Each row of a before or after table is a point. One or more steps were done to the points. Then noise was added and the rows were shuffled. The steps act on how far a point lies along the listed directions, d1 being the first. What was done? A step turns or swaps two directions, mirrors them in a line or flattens them onto one, adds a multiple of one to another, or multiplies one. Angles are multiples of 10 degrees, from the lower direction toward the higher: turns from -170 to 170, lines from 10 to 170 but not 90. Use the fewest steps. Two steps may share a direction if one is a turn and the other turns, adds or multiplies; they go together, in the order done. Otherwise the lowest direction goes first.

Directions:
(1): [-0.87  2.08 -0.59]
(2): [1.69 1.06 1.20]
(3): [ 1.34  0.02 -1.91]
Before, 13 rows:
[[-0.07 -0.23  0.31]
 [-0.68 -0.41  0.52]
 [ 0.18  0.53 -0.28]
 [-0.16 -0.05  0.16]
 [-0.37 -0.46  0.04]
 [-0.48 -0.14 -0.33]
 [ 0.04 -0.25  0.58]
 [ 0.47 -0.56 -0.80]
 [-0.56  0.05  0.16]
 [-0.19  0.01  0.20]
 [ 0.42 -0.24 -0.89]
 [-0.07  0.48 -0.57]
 [-0.94  0.31 -0.33]]
After, 13 rows:
[[-0.24 -0.13  0.35]
 [ 0.02  0.40 -0.87]
 [-0.64  0.06  0.38]
 [-0.13 -0.15  0.44]
 [ 0.79 -0.27 -1.35]
 [-0.08 -0.14  0.78]
 [-1.04  0.10 -0.21]
 [ 0.24  0.47 -0.52]
 [-0.31  0.01  0.36]
 [ 0.89 -0.52 -1.21]
 [-0.89 -0.42  0.93]
 [-0.43 -0.49  0.15]
 [-0.44 -0.24 -0.31]]
Steps: turn d1 and d2 by -10 degrees; multiply d3 by 1.6

Directions:
(1): [-0.89  0.82  1.83  0.48 -0.22 -0.94 -1.73 -2.35]
(2): [ 2.37  1.82 -0.22 -0.42 -0.38 -0.64  1.65 -1.44]
(3): [-2.15  0.11  0.45 -0.25  1.49  0.10  2.55 -0.91]
Before, 8 rows:
[[ 0.06 -0.41 -0.35 -0.13  0.13  0.54  0.47  1.20]
 [-0.48  0.30  0.37  0.12  0.04 -0.12  0.16 -0.53]
 [ 0.31  0.36  0.46 -0.09  0.02  0.03 -0.49 -0.67]
 [ 0.03 -0.14 -0.05 -0.11  0.27  0.37  0.48  0.25]
 [-0.15  0.47  0.16 -0.14  0.54  0.05  1.01 -0.72]
 [ 0.05 -0.68 -0.95 -0.13 -0.08  0.46 -0.06  1.33]
 [ 0.26  0.00 -0.51  0.27  0.02  0.08  0.37  0.79]
 [ 0.35  0.05 -0.29 -0.18  0.20  0.02  1.30  0.50]]
After:
[[-0.12 -0.05  0.18 -0.08  0.12  0.26  0.17  0.07]
 [-0.49 -0.36  0.30 -0.05  0.12  0.35 -0.13  0.73]
 [-0.12  0.38  0.05 -0.01 -0.09 -0.06  0.33 -0.20]
 [ 0.55  0.35  0.24 -0.20  0.02  0.16 -0.05 -0.39]
 [-0.03  0.51  0.16 -0.09  0.42  0.02  0.75 -0.74]
 [-0.11  0.18  0.32  0.10  0.10 -0.22  0.38  0.01]
 [-0.47 -0.51 -0.40  0.08 -0.03  0.24 -0.67  0.75]
 [-0.08  0.08 -0.07  0.49  0.05 -0.11 -0.13  0.34]]
Steps: flatten d1 and d2 onto the line at 70 degrees; multiply d3 by 0.7
